Each point is reached from the start by the listed moves, each made 0, 1 or 2 times, or once backwards (-1), plus a little noise. Is the number of moves made odd or even? Then give how often each move was made.
In the rows, zero is written as 128.

Moves:
(1): [152 126]
(2): [127 176]
Start: [114 119]
Points:
[137 117] => odd (1, 0)
[139  68] => even (1, -1)
[159 210] => even (2, 2)

Moves:
(1): [141 134 119 118 121 138 132 129 107 134 121]
(2): [129 139 119 136 128 136 139 131 125 125 141]
(3): [120 151 131 115 118 122 136 128 146 126 116]
(4): [129 118 129 148 125 107 146 142 119 130 129]
(5): [137 123 137 141 129 151 135 123 138 139 118]
(6): [135 123 106 142 115 132 119 117 124 115 117]
(7): [135 129 119 115 141 118 140 123 131 116 132]
(8): [123 117 134 125 127 134 132 147 131 113 126]
(9): [131 125 111 126 133 124 132 138 143 137 129]
(10): [140 111 134 119 110 140 154 116 132 123 140]
(11): [148 129 135 127 119 128 115 134 142 127 144]
Start: [125 115 139 122 146 134 132 134 122 121 114]
Points:
[106 129 156 118 139  78 200 204 163 128 102] => odd (0, 0, 2, 2, 0, -1, 0, 1, 1, 0, 0)
[115  92 110  76 153 111 149 139  69  45  79] => even (1, -1, 0, 0, -1, 1, 2, 2, -1, 0, -1)
[162  33 160 114 154 101 249 157 105  91 167] => odd (0, 0, -1, 2, 0, -1, 2, 1, 0, 2, 0)
[209 144  68 120 148 166 141 168 129  99 131] => odd (2, 2, 0, 0, 1, 1, 2, 1, 1, -1, 2)

Moves:
(1): [126 132 130 130 133 123 130 133 118 124 127 128 125 130 122 138 116 117
 123 128 132 132 134 126 132 115 132]
(2): [115 129 133 127 130 142 127 127 125 127 128 135 126 123 128 130 132 121
 134 126 132 127 126 129 124 131 126]
(3): [133 121 133 127 129 131 112 132 129 118 127 126 138 125 135 122 129 132
 122 126 116 119 124 127 132 119 132]
(4): [121 125 117 133 134 132 115 128 134 129 121 128 121 119 136 128 135 119
 138 127 129 135 125 128 135 128 130]
(5): [130 141 139 136 139 130 130 125 137 134 124 130 124 121 126 128 139 112
 132 135 121 130 131 128 131 124 119]
(6): [125 126 122 127 131 135 127 128 119 127 144 125 123 129 126 126 130 126
 131 127 125 126 126 119 120 130 124]
(7): [125 120 121 141 130 130 146 141 134 131 132 131 122 120 133 129 133 120
 130 124 129 128 132 135 126 117 121]
(8): [128 141 129 119 141 123 130 137 134 131 133 131 136 125 131 117 121 123
 127 136 118 128 130 125 132 139 126]
(9): [116 124 125 126 111 141 120 121 136 116 134 128 119 138 120 125 128 121
 137 131 134 127 131 126 112 128 134]
(10): [123 131 126 131 122 147 131 114 132 152 133 119 125 130 139 121 122 138
 127 122 129 122 123 141 140 133 129]
(11): [122 135 125 127 126 131 124 124 124 125 134 132 130 128 133 121 126 132
 126 135 137 131 130 138 128 116 125]
(12): [128 125 123 135 135 125 127 117 133 125 129 135 116 131 129 123 127 134
 141 120 125 110 125 118 144 149 129]
(13): [138 145 131 112 128 133 154 127 127 128 128 134 121 135 133 117 135 129
 132 143 121 137 113 123 136 129 128]
(14): [128 134 134 128 127 129 125 137 125 130 137 124 124 135 123 134 129 141
 109 122 129 129 133 127 136 136 126]
(15): [116 144 130 118 125 133 123 122 123 133 129 138 126 129 135 123 127 131
 127 126 132 122 132 117 123 126 114]
(16): [122 123 120 123 131 121 121 117 133 120 122 138 123 123 123 143 116 131
 120 136 132 115 123 125 132 123 121]
(17): [124 129 133 135 122 123 120 130 125 138 127 126 116 121 121 130 128 120
 119 124 129 126 124 128 136 134 132]
(18): [138 139 126 121 118 132 124 132 125 121 131 122 125 116 112 140 133 133
 123 132 129 126 138 127 115 134 127]
(19): [121 122 121 127 132 129 128 130 119 116 126 141 126 150 123 132 129 128
 125 121 120 111 127 135 119 136 130]
(20): [129 126 128 133 134 124 137 129 123 124 114 125 133 121 130 130 118 125
 118 135 129 131 131 124 128 131 119]
(21): [135 132 125 115 131 128 107 132 126 136 131 127 117 144 137 119 124 131
 146 148 145 139 128 139 114 126 122]
(22): [125 118 131 126 117 131 125 122 124 134 117 139 121 132 128 117 123 136
 135 142 116 129 130 123 127 130 122]
(23): [131 122 127 128 128 143 130 120 124 127 136 134 132 132 133 121 128 126
 114 120 128 125 130 128 126 126 125]
(24): [130 125 124 134 146 124 129 136 132 126 131 131 121 127 133 122 115 127
 109 127 122 134 128 132 119 125 132]
Start: [114 134 119 120 128 143 128 131 128 136 124 122 121 127 121 140 134 129
 132 121 129 129 130 112 131 119 141]
Points:
[100 174 100  95 133 161  54 115 140 225 116 143  17 145 181  85  65 160
 120 195 158 181 118 153 174  78 132] => even (2, -1, 0, 2, 0, -1, 0, 0, 0, 2, 1, 0, 1, 1, 1, 1, 1, 0, -1, -1, 2, 2, 0, 2)
[ 89 118  69 144 116 172 119 172 151 107 187  94 129  31  86 192 118 120
   7  98 150 112 165 124 120 119 122] => even (-1, 0, 0, 1, -1, 1, 2, 2, 1, 0, 1, -1, -1, 2, -1, 2, 1, 2, -1, 1, -1, -1, 2, 0)
[116 138 106  95 197 141  55  78 164 138 103 210  92 165 189  60  80 123
 168 217 115  98 132 117 185  99  85] => odd (1, -1, 1, 1, 2, -1, 0, 2, 0, 0, 2, 2, 0, 0, 0, 2, -1, -1, 0, 0, 2, 2, 2, 0)

Moves:
(1): [114 126 141 136 123 117 135 121 122 122 135 129 122 120 117 140 133 138
 133 123 123 128 117 119]
(2): [147 122 125 140 117 144 138 128 115 158 133 130 119 141 122 121 137 126
 120 121 138  93 134 121]
(3): [119 135 121 134 119 137 148 128 110 125 122 138 124 126 131 116 129 141
 116 116 134 148 114 137]
(4): [120 130 121 137 132 124 141 129 129 127 139 131 130 125 126 134 114 126
 129 127 133 111 116 141]
(5): [125 141 134 131 117 139 131 129 123 131 136 131 130 118 130 119 139 124
 135 125 123 118 128 123]
(6): [124 132 132 117 131 128 121 104 136 134 130 113 136 125 111 119 120 111
 122 123 113 126 131 119]
(7): [118 108 131 109 112 113 137 125 119 126 113 125 121 101 125 119 126 130
 140 131 138 129 121 149]
(8): [133 125 138 131 145 126 129 145 135 131 118 127 118 133 131 126 122 141
 120 110 132 126 142 150]
(9): [130 129 128 119  99 135 144 143 143 132 126 130 130 124 133 123 120 120
 133 135 144 114 128 133]
(10): [119 140 125 126 135 116 126 119 137 122 118 136 132 104 128 134 125 126
 130 125 142 130 136 128]
(11): [129 135 130 130 119 133 128 139 133 125 145 127 134 130 122 137 130 144
 136 145 137 115 117 137]
(12): [131 129 141 127 112 130 119 134 111 131 131 141 122 134 125 130 113 139
 123 140 130 142 125 129]
(13): [119 117 116 127 120 139 134 119 131 138 145 140 161 123 128 137 137 116
 137 110 123 124 124 139]
(14): [130 125 121 147 141 145 128 120 142 126 130 124 118 116 115 134 131 114
 135 105 144 129 113 125]
(15): [131 130 125 128 127 132 139 124 142 117 126 125 129 114 140 129 120 137
 135 132 123 120 123 120]
(16): [126 120 134 111 127 131 123 115 125 130 118 126 124 132 118 139 119 118
 120 113 115 138 132 136]
(17): [129 133 127 110 122 120 120 138 138 105 116 132 141 105 129 120 134 132
 123 144 118 130 130 124]
(18): [136 133 124 119 141 132 136 130 136 133 128 138 144 132 123 125 129 133
 145 131 129 128 119 116]
(19): [110 130 121 120 113 123 105 123 124 126 111 136 132 138 148 134 134 126
 118 115 130 129 126 131]
(20): [130 130 149 122 137 139 132 135 113 133 129 130 140 135 134 129 125 126
 112 128 126 126 127 128]
(21): [115 144 121 132 131 124 118 146 121 126 128 126 127 123 122 128 122 141
 131 131 122 142 126 115]
(22): [114 131 127 139 139 137 131 139 143 134 141 119 100 119 124 131 120 129
 122 120 118 134 109 136]
(23): [130 131 125 147 144 142 121 126 135 128 110 126 129 125 121 121 126 123
 126 136 135 128 144 138]
(24): [145 127 124 127 116 117 130 123 123 144 116 124 129 112 127 121 113 110
 121 141 133 125 124 151]
Start: [134 132 151 119 126 114 139 141 132 121 126 127 138 124 125 149 123 137
 116 123 140 124 119 117]
Points:
[ 23 196 162  25  31  22 127 150 151  61 142 160 169  80  94 171  86 228
 167 173 138  90  44  77] => odd (2, 0, 0, 2, 0, 2, 1, 0, 1, 1, 2, 1, -1, -1, 0, 0, 1, 2, 2, -1, 1, 0, -1, -1)
[131  97 120  38 139  51 141  89 127 149  51 164 249 148 189 213  55  72
 121  98 129 108 111 187] => even (0, -1, -1, 2, -1, -1, 0, 0, 0, 0, -1, -1, 1, -1, 1, 2, -1, 2, 2, 1, 0, -1, 0, 2)
[125 231 147  80 148 152 209 186 185 160 155  86 134  91 108 110  45 131
  67 159 120 109  87  28] => odd (-1, 1, 1, 0, -1, 2, -1, -1, 2, 2, 0, -1, -1, -1, 1, 0, 0, 1, -1, 2, 2, 2, -1, 0)
[ 31 175 125 170 191 160  57 209 187 108 135 158 161 121 210 186 145 121
  89  40 118 152 145 140] => odd (-1, -1, -1, 0, 1, -1, -1, 1, 0, 1, -1, 0, 2, 0, 0, -1, 0, -1, 2, 1, 1, 2, 1, -1)

Moves:
(1): [120 130 128 127 129 134 124 137 119 121 119 117 140 132 124 130 123 118
 120 129 128 129 128 128]
(2): [123 134 126 119 131 128 134 141 132 132 137 127 126 130 127 124 126 124
 125 125 128 132 131 129]
(3): [125 133 126 133 132 116 133 124 129 125 118 135 139 135 130 123 115 114
 125 127 133 125 129 124]
(4): [115 137 127 130 127 123 120 122 128 129 120 125 130 128 124 128 126 121
 126 135 127 133 135 129]
(5): [133 132 121 115 138 137 131 128 123 131 128 135 117 131 127 116 116 129
 136 135 129 125 125 138]
(6): [123 120 132 137 120 127 132 127 121 139 124 135 136 130 141 127 118 131
 123 132 133 132 122 115]
(7): [126 137 123 124 128 130 131 128 132 124 130 120 130 121 127 137 128 125
 120 131 128 135 129 129]
(8): [125 128 129 127 125 124 127 130 126 126 125 127 126 134 127 126 129 126
 140 135 131 135 128 131]
(9): [123 126 124 126 119 126 130 118 122 126 134 146 126 122 130 114 132 138
 130 127 129 124 123 122]
(10): [133 136 134 120 122 124 123 130 123 128 135 131 125 140 124 128 127 133
 126 134 125 128 130 137]
(11): [113 131 126 126 116 140 119 133 132 124 128 133 119 135 131 138 121 122
 133 133 139 130 121 118]
(12): [138 134 126 123 134 121 134 135 126 131 123 130 121 132 130 122 131 123
 125 132 112 118 131 142]
(13): [119 130 120 126 114 135 139 128 149 136 136 142 142 137 129 127 120 142
 137 132 124 116 135 138]
(14): [125 120 133 128 126 123 129 131 129 131 125 134 126 126 127 126 129 133
 122 125 129 130 126 129]
(15): [135 124 125 143 117 126 128 128 122 134 130 119 125 119 124 128 128 125
 126 123 126 135 124 124]
(16): [123 137 115 124 107 134 126 119 132 124 117 135 128 141 128 138 125 127
 132 135 126 138 140 123]
(17): [135 137 114 135 128 131 129 134 136 129 128 135 130 130 129 137 126 132
 132 132 125 130 130 128]
(18): [137 124 132 133 137 121 145 133 126 129 134 128 135 123 132 132 119 131
 131 124 119 123 141 126]
(19): [123 138 134 128 125 133 132 137 127 128 128 120 125 124 121 125 131 127
 119 132 132 127 130 134]
(20): [122 129 127 127 132 135 118 127 128 122 130 123 127 124 131 127 131 121
 124 128 136 128 129 133]
(21): [128 118 124 135 126 121 131 123 120 128 128 125 120 130 128 124 123 134
 128 129 137 131 127 126]
(22): [131 137 127 128 134 122 132 126 116 128 125 131 126 133 136 126 120 126
 135 122 132 125 124 131]
(23): [129 123 130 134 137 127 140 127 127 136 131 129 134 121 125 133 134 128
 120 124 118 131 131 132]
(24): [146 134 112 117 123 124 129 135 108 130 128 118 126 120 123 146 127 124
 138 130 132 138 134 125]
Start: [113 133 134 129 127 120 125 131 140 125 137 119 135 126 122 127 115 121
 119 138 123 129 129 128]
Points:
[151 133 107 139 124 110 188 211 121 170 139 102 152 140  90 111  58 156
 121 191 106 125 154 204] => even (2, 0, 0, 0, 2, 1, 0, 2, -1, 1, -1, 1, 2, 2, 1, -1, 2, 1, 2, 0, 2, -1, 0, 1)
[ 40 200  54  66  24 141 124 143 193 112 120 179 120 189  94  88  86 104
 150 198 112 136 154 163] => even (1, 2, 1, 1, 1, -1, 1, 2, 2, 0, 1, 2, 2, 1, 1, 2, 0, -1, 0, 0, 0, -1, -1, 0)
[ 87 152 149 144  49  88 110 111 125 159 107 207  85 191 149  92  88 175
 123 187 111 116 121 133] => even (-1, -1, -1, 2, 0, 2, -1, 0, 1, 2, 1, 2, 0, 2, 0, 1, 1, 0, 1, -1, 1, 1, -1, -1)
[  9 121 112 148  29 150 140 133 136 143 111 153 152 210 123  99   7  90
 118 185 177 183 123  91] => odd (2, 2, 2, 0, 2, 2, 0, 2, 0, 1, 2, -1, 1, 0, 2, 2, -1, 0, 0, 0, 2, -1, 1, -1)

Moves:
(1): [125 126 131 118 126 123 124 127 128 125 136 132 138 132 131 118 127 130
 128 121 130 125 133 122 128 128]
(2): [130 131 131 130 133 120 132 131 107 125 112 128 134 127 133 135 133 130
 129 137 130 119 134 133 126 133]
(3): [125 126 141 119 124 132 132 126 134 124 138 122 130 131 128 124 145 125
 129 135 122 126 134 131 131 131]
(4): [122 136 135 125 128 130 130 132 124 134 122 134 118 131 123 140 132 116
 128 123 139 127 127 128 126 126]
(5): [126 141 124 111 139 122 129 126 128 126 141 119 125 127 130 119 134 133
 128 130 133 129 125 125 118 137]
(6): [123 121 136 124 136 131 119 127 124 117 113 125 121 130 131 136 128 139
 124 120 121 133 132 124 125 128]
(7): [119 131 136 132 129 129 126 126 118 124 131 131 131 135 131 126 125 132
 130 122 135 127 125 123 134 139]
(8): [126 126 120 136 120 130 136 120 153 138 115 123 137 133 139 123 140 128
 132 111 139 129 134 127 116 144]
(9): [122 123 129 122 131 130 133 127 127 125 129 110 130 123 125 137 125 111
 132 123 130 113 123 127 122 134]
(10): [134 143 130 113 119 132 133 124 121 124 141 109 137 115 126 134 128 126
 133 113 130 130 126 128 143 122]
(11): [132 125 129 135 121 126 128 142 123 136 136 136 135 129 131 127 127 134
 135 114 132 122 120 143 119 129]
(12): [125 130 124 124 125 129 136 136 122 136 123 128 108 122 130 127 127 134
 132 124 133 132 135 125 131 142]
(13): [125 135 122 131 122 126 117 122 124 130 137 141 122 134 128 126 134 127
 135 118 111 126 132 114 134 120]
(14): [123 123 131 110 131 136 132 115 124 123 129 126 124 139 124 117 138 122
 129 132 124 121 122 130 125 129]
(15): [134 134 130 126 128 132 109 112 127 135 137 131 123 124 136 125 127 134
 123 137 139 117 131 138 115 127]
(16): [122 134 111 127 125 126 123 128 132 123 133 133 136 123 130 123 133 129
 116 127 130 111 123 128 126 128]
(17): [125 126 134 116 129 134 127 140 129 143 139 116 137 135 115 133 130 135
 140 134 133 127 123 118 122 125]
(18): [123 130 117 121 121 121 130 133 129 120 133 115 128 134 126 118 132 130
 141 138 138 130 126 124 133 132]
(19): [131 134 128 123 131 121 124 126 133 129 131 135 127 122 128 127 129 129
 132 128 127 124 119 128 135 126]
(20): [135 119 134 129 140 130 128 137 126 128 124 131 125 139 144 128 149 128
 115 112 133 127 125 115 139 123]
(21): [133 126 133 121 107 119 120 128 124 131 126 120 131 134 140 135 137 128
 121 131 124 128 117 122 120 134]
(22): [137 119 126 140 124 123 112 132 119 128 110 121 132 107 123 123 125 124
 125 119 122 131 129 123 122 120]
(23): [118 114 117 132 119 119 142 116 124 126 130 123 117 123 117 147 140 125
 125 125 139 127 125 115 131 131]
(24): [126 121 112 133 122 118 111 120 124 137 114 134 118 125 119 134 125 124
 115 119 110 145 137 144 132 124]
Start: [127 137 121 139 122 136 115 115 130 123 121 123 126 139 113 128 134 123
 137 147 121 128 122 135 138 135]
Points:
[ 92 107  90 164  82 110  61  75  34 144  79 159  37 175  55 151 164  69
 148 178  97 144 135 141 152 110] => even (-1, 1, 0, 2, -1, -1, 1, -1, 0, -1, 0, 0, 2, 2, 1, -1, 0, 2, -1, 0, 0, 1, 1, 2)
[ 99  57  91 112  78  76 109 113  45 146  83 110  48 144 109 191 186  93
  96 120 111 110 105 122 126 179] => odd (1, 1, 0, 0, 0, 0, 0, -1, 2, -1, 1, 2, 0, 1, 0, 0, 0, 0, 0, 1, 2, 0, 2, 2)
[ 60 161 202  32  85 153 171 130  68 107 249  84 102 189 104 198 220 111
 163  39 150  98  95  19 189 155] => odd (2, -1, 2, 2, 1, 1, 2, -1, 1, 2, 1, 1, 2, 0, -1, 0, 1, -1, -1, 1, 1, -1, 2, -1)
[ 90 203 150  72  94 139 148 116 150 176 225 105 211 172  96 146 188  83
 236  41 176  43  98 123 144 147] => odd (2, 1, 1, 2, 0, -1, 1, 2, 2, 2, 2, -1, 2, 0, 0, 0, 2, 0, 2, 0, -1, -1, 0, 0)
[ 78 147  83  99  78 128 127  76  46  77 107  85  90 144 111 137 236  48
 104  78 156  84 123  84 226 149] => odd (0, 1, 1, 2, -1, -1, 2, 0, 1, 2, -1, 1, 1, 2, 0, 2, -1, 2, -1, 2, 0, 1, 1, 1)
[131 105 118 138  53  94  74 101 169 130  70  73 178 194 163 134 165 127
 148 134  91 163 152 168 127 176] => even (1, 1, 1, -1, -1, 1, 0, 2, 1, 0, 0, -1, 0, -1, 0, -1, 0, 2, 0, 0, 2, -1, -1, 2)
[ 76 135 150 115 124 139 175 135 122 174 148  67 111 128  80 192 193 121
 172 133 237  89 133 128  95 202] => odd (0, 1, 2, 2, 1, 0, 1, 1, 1, 0, 1, 1, -1, -1, 1, 0, 2, 0, 0, 0, -1, 0, 2, 0)
[105 153  77 126 122 111  16  86  80  73 146 106  86 111  73  53 107 122
 166 118  27 159 129 167 146 131] => odd (-1, -1, 1, -1, 2, 1, 2, -1, 1, 0, 1, 0, 2, 1, 0, 0, -1, 2, 0, -1, -1, 2, -1, 2)

Moves:
(1): [133 133 128 128 131 130 135 124 125 137 130 127 128 134 122 131 127 134
 129 127 128 126 134 132 132 126 132]
(2): [123 131 128 134 129 109 116 130 132 128 107 138 120 122 122 131 130 130
 139 139 127 134 131 128 129 142 122]
(3): [121 112 130 144 130 136 119 123 120 138 149 126 143 125 117 135 130 126
 129 133 125 121 146 120 110 128 125]
(4): [122 119 115 135 128 119 122 137 131 124 130 119 120 133 132 127 136 138
 123 137 128 123 132 119 139 125 132]
(5): [130 120 135 141 138 133 119 131 133 136 106 134 142 145 139 114 137 134
 132 123 109 123 118 124 128 124 136]
(6): [131 124 135 123 119 133 128 128 127 127 120 124 131 122 129 134 118 141
 129 117 126 123 129 135 126 120 126]
(7): [125 144 132 128 123 128 131 114 129 141 114 124 135 118 131 118 131 122
 127 132 130 125 126 126 124 136 137]
(8): [125 125 112 129 138 130 128 123 123 128 123 125 124 126 128 113 130 121
 129 149 117 141 127 121 129 121 140]
(9): [118 133 138 136 137 131 112 128 126 117 130 121 125 118 116 120 138 133
 118 133 113 143 134 130 116 146 129]
(10): [130 126 125 137 117 132 124 151 123 134 126 133 127 124 131 129 140 130
 135 145 114 137 132 125 117 126 140]
(11): [133 131 124 130 114 134 130 123 134 133 135 128 120 133 118 121 135 130
 133 134 130 136 129 131 130 120 127]
(12): [115 140 134 134 129 136 127 123 136 128 127 127 124 126 130 122 131 117
 135 128 128 134 126 126 138 127 124]
(13): [119 128 122 124 128 119 120 132 120 123 126 125 127 133 132 130 132 120
 125 125 122 140 125 137 123 130 144]
(14): [151 142 120 143 122 134 126 126 129 122 127 128 130 127 129 143 119 133
 125 123 124 129 121 128 134 126 132]
(15): [131 112 128 129 129 146 129 131 125 127 124 129 136 131 120 131 140 141
 130 134 135 125 128 140 131 128 117]
(16): [131 134 120 129 128 147 131 123 137 132 122 140 126 132 116 132 126 144
 127 122 118 122 113 123 125 125 128]
(17): [136 131 139 125 128 131 121 132 124 122 117 136 126 130 134 129 150 137
 112 132 140 110 133 141 121 111 140]
(18): [134 126 130 125 129 133 131 130 131 118 135 125 132 126 123 136 124 130
 128 142 129 131 115 118 123 129 127]
(19): [129 127 142 127 126 121 121 122 128 128 142 137 129 125 122 128 135 120
 128 130 117 129 124 134 141 129 125]
(20): [112 124 131 135 126 130 134 114 120 117 119 118 132 142 103 111 129 128
 132 139 130 112 120 132 127 121 111]
(21): [132 118 125 120 129 132 134 142 145 140 134 123 117 126 135 131 128 126
 134 130 129 118 122 138 117 129 125]
(22): [134 121 134 133 136 131 137 121 135 136 118 136 128 128 129 123 123 124
 115 127 128 114 133 121 142 141 138]
(23): [125 137 119 125 129 140 133 125 125 130 133 128 121 124 125 123 117 136
 135 122 137 125 123 123 122 130 132]
(24): [133 139 120 115 132 133 132 132 136 122 127 127 140 131 123 136 121 125
 118 131 136 123 123 133 124 129 127]
Start: [118 117 133 116 135 135 131 146 128 138 125 126 141 128 141 118 109 140
 123 138 114 141 143 133 130 134 126]
Points:
[100 135 175 124 153 128  78 142 167 177  59 176 121 172 128  63 215 126
 146 198  77 139 135 194 151 101 162] => odd (2, 2, 0, 0, 2, 0, 0, 1, 0, 0, 2, 2, 1, -1, 0, 0, 2, 0, 2, 0, 1, 0, 0, 1)
[ 75 103 115 163 199 249  77 126 196 178  69 120 194 117  87  74 157 186
 116 183  70 104 109 129  59 187 120] => odd (-1, 1, 2, 1, 2, 0, 2, 1, 2, -1, 0, 1, 0, 0, 2, 2, 0, 0, 0, 0, 2, 0, 1, 2)
[196 189  90  99 108 232 146 157 128 105 159 146 155 105  79 228  31 208
 102 125 117 119  94 137  55  97 161] => odd (1, 0, 1, -1, -1, 2, -1, 0, 0, 1, 0, 0, 1, 2, -1, 2, 1, 2, 0, 0, 0, 0, 2, 2)
[ 57  55 125 154 159 177 120 103  86  88 233  58 147 135  35  71 148 146
  95 224 145 168 215  97 100 131  74] => odd (0, -1, 2, 1, -1, -1, -1, 1, 2, -1, 2, 0, -1, -1, 1, -1, 0, 1, -1, 1, -1, 0, 0, 0)
